Each row is a point. Any point is a mix of the corners, with weights that add up to 1. It lies inside the corners' shape when no weight is negative. Say inside or outside, and name the corners with a negative weight.

Corners:
(1): [-4 15 35]
(2): [60 33 -1]
(3): [  9 -49  38]
(4): [-7 21 -9]
Points:
[ -6 -15  30] => outside (2)
[ 31 -27  15] => outside (1)
[19 22  0] => inside
[ 0 10 30] => inside
[49 14 13] => outside (4)
[50 24  4] => inside

Corners:
(1): [ -2 -23  12 -11 -27 -20]
(2): [  7 -14   4   1  25 -31]
(3): [-22  14  17  20  -6 -22]
(4): [ -2   3  27 -15  -9 -17]
(5): [-17  31 -16 -12 -18 -14]
(6): [-17 -12  -1  -7   8   0]
(7): [ 45  60 -53  32  28  36]
Points:
[ 12  26 -19   4   6   3] => outside (3)
[ -1   2  18  -9  -4 -17] => inside
[ 3  8 -4  5  8 -9] => inside
[ -9  18   0  16  -3 -18] => outside (4, 6)
[-18 -14  25 -12 -13 -30] => outside (7)
[-15  36   6  15  -5  -4] => outside (1, 2)
[-2 19  2  1 -9  0] => outside (2)
[-12  -6   0  -5   3  -5] => inside

Corners:
(1): [-13  29  29 -10 -11 -60  18  15]
(2): [ 25  18 -11   7 -31   4 -13   8]
(3): [ 26   4 -31 -23 -19  -7  18 -26]
(4): [ 45   7 -27 -16  34 -22   3  24]
(5): [-32 -14  -5 -11 -16  10 -17   6]
(6): [-17   5  33 -20  18  -5  -9  -7]
(7): [  0  35 -32 -18 -22  -3  11  21]
(8): [  4 -13  -6  -7   5  13  15  11]
(9): [-12 -16 -15   9   6  24  -7 -33]
Points:
[ 14   0 -16 -14  -4  -1  11  -5] => inside
[  2   0 -20 -10 -13   1   2  -1] => outside (6)
[  3  13 -10 -10  -9  -9   1   0] => outside (8)
[  0  12   4 -11  -5 -12  -3  18] => outside (3, 9)
[ -8   0  10 -11   8   1  -2  -5] => inside

Corners:
(1): [ 23  18  22   2 -12   9  -2 -11   2 -15 -20]
(2): [ 26  14  17 -28  -1   1 -16  18 -37   5  -2]
(3): [ 33   9   2   5  -2   7  -7  16  13 -23   1]
(4): [ 23   0  -4  -9  -4  21   8   5 -14 -12 -26]
(5): [-52   1   0  16  -4   4  -2  -2   4  36   0]
(6): [ 23  10  -1  -6  28  -2   4   2  -7  -9 -21]
(7): [ 22   4  -6 -19  12  23  10 -12 -11  10   9]
(8): [ 18   9  -1  -7 -10 -14  -3   1  11  -4 -21]
(9): [  1   3   6  -1  -4   2 -59  -5   8  16   6]
(10): [ -6 -18  19   9   4  14   2   8  14  25 -15]
(11): [-12 -22  12  10   1   2  -9 -10 -20  22   5]
(12): [-60 -37   9  -5  11   3 -14  -1  19  27   5]
Points:
[ 15   4   2 -10   7  10  -6  -2  -7   5  -1] => inside
[  2   0   9  -1  -1   1  -7   3   0   6 -12] => outside (7)
[ -1  -2   9   1  -1   3 -14  -3  -6  11  -3] => inside
[ -5  -3   7   0   2   4   2   0  -1   8 -10] => outside (9)
[-9  4  7  3 -3  6 -9 -4  1 12 -5] => inside
[11 -6  6 -8 -3  6 -9 -1 -7 -1 -5] => outside (5, 6, 10)
[ 15   5   6  -7  -1   8  -8  -2 -15   7  -9] => outside (3, 12)
[-18 -15   7  -3   5   6 -10  -3   2  16   1] => inside
[ 29   9   7   0   1  12   9   6  -8 -11  -9] => outside (8, 9, 12)

Corners:
(1): [-12  -1  -2 -19  32  11 -40   8 -45 -37   6  -5]
(2): [ 60 -40 -33  -4  11  -9  32 -31   2 -12 -20 -20]
(3): [-35  42  22 -34  30   4  13  40   0 -13  16 -32]
(4): [ 15 -14 -26  34  31   8  13 -12  15  -2  -5 -21]
(5): [-30   8  32  -6   7  32  15   3   2 -16  28   4]
(6): [-14   2  19  -7   6  10   2  56 -13 -12  22 -11]
(7): [ 30 -37 -25  19  17  26  38 -19  -3  23 -43 -15]
(8): [-27 -12 -11  10 -30 -11  54  31  30  15 -12  28]
(9): [  0  11  17  19 -43 -17  23   1  37  11 -27  -8]
(10): [ 44 -33 -37  11  14 -11  21 -37 -15  31  17 -24]
(11): [ -1 -22   9   3  -7 -10  45  12  52  26 -31  30]
(12): [ -6  11 -16 -24   9  27 -32  27  -4  -8  17 -35]
(13): [ 16  35  -1  -2   2  28 -13  33 -12 -23  13   8]
Points:
[ 26  -7 -13   5  12   8  -6  -5  -4 -12   8 -13] => outside (3, 7, 8)
[ 19  -7  -2   7  13   3  15 -10  -5   3   1 -13] => outside (8, 12)
[ 21 -18 -12  28 -22   7  37 -16  39  15 -35   4] => outside (1, 3, 6, 10)
[ 2 -7 -7 -2 15 15 11  6 -1 -5  8 -7] => outside (9)

Corners:
(1): [ 11   6  16  29   6 -28  29 -30  35  14   4  -3 -14   3 -37   7  -3   8]
(2): [ 14 -31 -15 -12   7 -11  -4  -7 -20 -11  -1   4 -23  33 -33  27  16   4]
(3): [-11  -8 -19  28 -21 -23 -25 -12 -32  33 -25 -25  10  24   4 -13  41 -22]
(4): [ -4   7 -29 -12 -16  13   0  15   8  34  -5 -36  22 -25  27  19  11 -18]
(5): [ -4  12 -11  -7 -12 -21 -14  -9  -7  -6 -27 -21 -16  27  -1  30 -27 -15]
(6): [ -1 -17  20   9 -33  28  -8  -9  19   5  26  46 -10  -3   7 -11 -22   8]
(7): [ 37  20  56  -5  -7   9   0  31 -20  18  -6  25  13  -3  45  38 -18  17]
(8): [ -6 -20  37  10  -8  34  27  -3  19  32  36 -32   1 -21  28 -40  13  -3]
(9): [ -5  -1   8  17   4   0   7  10  -7   4  32   6 -14   3 -22   5 -16 -15]
(10): [-32  -4 -36 -17 -19  38  -5  18  50  -4  -6   3 -32  15 -13   5  -6  21]
(11): [ 15 -16   5 -15  50  15   8  23  10 -14 -13  29 -33  25 -33   6  -9 -39]
(12): [-35   4  28 -14   0  -8  16 -42  22  23 -21 -51  57  -8   2   4  30   1]
(13): [ 20 -33  46  -4 -30  -2 -11  13  -6  23   2  17 -17 -28  28 -14   3  56]
(14): [ 44  -9 -14  29  -9 -28   7  15 -13 -54 -26   5 -14  13 -42 -18  10  12]
(15): [-10  23 -56  19  10 -17  -9 -17 -27   6 -27  13 -34  26 -45 -34  -2 -35]
(16): [ 24 -12  -4  -9 -38 -23  60  37   8  11   4 -14 -30  24  14 -17  40 -43]
(17): [-42 -44 -47  -3  52  -1  -6  21   0 -31  -3  15  25  -9  24  10  13 -31]
(18): [-56 -44 -37   3   9  10  19 -11   6 -16 -20   9 -10  15 -11  -6  -5 -29]
(19): [  2   4 -22   2 -25  -1 -41  -9  -1  38  -4  11   0  31   0 -10 -38  19]
Points:
[-15 -17 -11   9 -14  -3   8   0   9   6  -1 -17   6  -2   8 -11  13  -8] => outside (2, 7, 11, 15)
[  0 -12  -6   1  -1   0   4   4   3   5  -6   4  -5   9  -2  -3   7  -4] => outside (5, 9)
[-10  -6  -1  -4  -9   6  -3   1   8  20  -7  -2  -1   2  16   1  -2  -5] => outside (2, 9, 14)
[  5  -6  12  -1 -10   3  19   2  15   4   1  -1 -14   3  -6   0   2   2] => outside (3, 17, 19)
